Each point is reached from the start by the listed moves, each made 0, 1 or 2 times, or once backwards (-1), plus a little noise. Say if it took an odd or an even number of moves. Then give how often each move was made.

Moves:
(1): 0.039, 0.001, -0.014, 0.014
(2): -0.011, 0.036, -0.008, 0.008
(3): 0.011, -0.004, -0.005, -0.031
Start: -0.007, -0.005, 0.001, -0.004
Points:
-0.046, -0.037, 0.028, 0.008 -> odd (-1, -1, -1)
0.090, -0.009, -0.035, -0.039 -> even (2, 0, 2)
0.076, -0.004, -0.026, 0.021 -> even (2, 0, 0)
0.023, -0.001, -0.009, 0.041 -> even (1, 0, -1)

Moves:
(1): 0.001, -0.005, 0.006, -0.017, 0.004, -0.012, -0.006, 0.010, 0.006, -0.014, 0.007, -0.017
(2): 0.013, 0.008, 0.023, -0.010, 0.018, 0.012, -0.006, 0.015, -0.010, -0.010, -0.004, -0.017
(3): 0.002, -0.023, -0.003, 0.015, -0.020, -0.024, -0.002, -0.001, -0.003, -0.013, 0.003, 0.000
(4): -0.016, 0.009, 0.002, 0.003, 0.008, -0.029, -0.003, 0.008, -0.009, 0.001, -0.008, -0.022
(5): -0.015, -0.003, 0.025, -0.016, 0.000, -0.018, 0.004, 0.010, -0.010, 0.014, 0.001, -0.006
(6): 0.009, -0.012, -0.004, 0.010, 0.033, 0.001, 0.004, -0.006, 0.000, -0.020, -0.021, 0.017
(7): 0.004, -0.011, -0.016, -0.003, -0.013, -0.004, 0.024, -0.007, 0.004, -0.008, -0.007, -0.006
(8): -0.013, -0.010, -0.007, 0.023, 0.018, 0.011, 0.026, 0.020, -0.002, 0.015, -0.012, 0.005
(9): 0.007, -0.007, -0.003, 0.015, 0.018, 0.005, 0.025, -0.016, 0.013, -0.025, 0.010, 0.004
Start: -0.014, -0.011, -0.006, -0.015, -0.012, -0.003, -0.011, -0.019, 0.008, -0.010, 0.021, 0.006
Points:
0.024, -0.116, 0.049, -0.027, 0.069, -0.078, 0.074, -0.008, 0.010, -0.168, -0.003, -0.044 -> even (2, 2, 2, 0, 2, 2, 2, 0, 2)
-0.083, -0.034, -0.028, -0.003, -0.058, -0.019, 0.045, 0.032, -0.005, 0.080, 0.007, 0.003 -> odd (0, -1, 0, 0, 1, -1, 1, 2, -1)
0.006, -0.076, 0.026, 0.086, 0.103, 0.009, 0.053, 0.018, 0.001, -0.088, -0.003, 0.016 -> even (0, 2, 2, 0, 0, 1, -1, 2, 2)
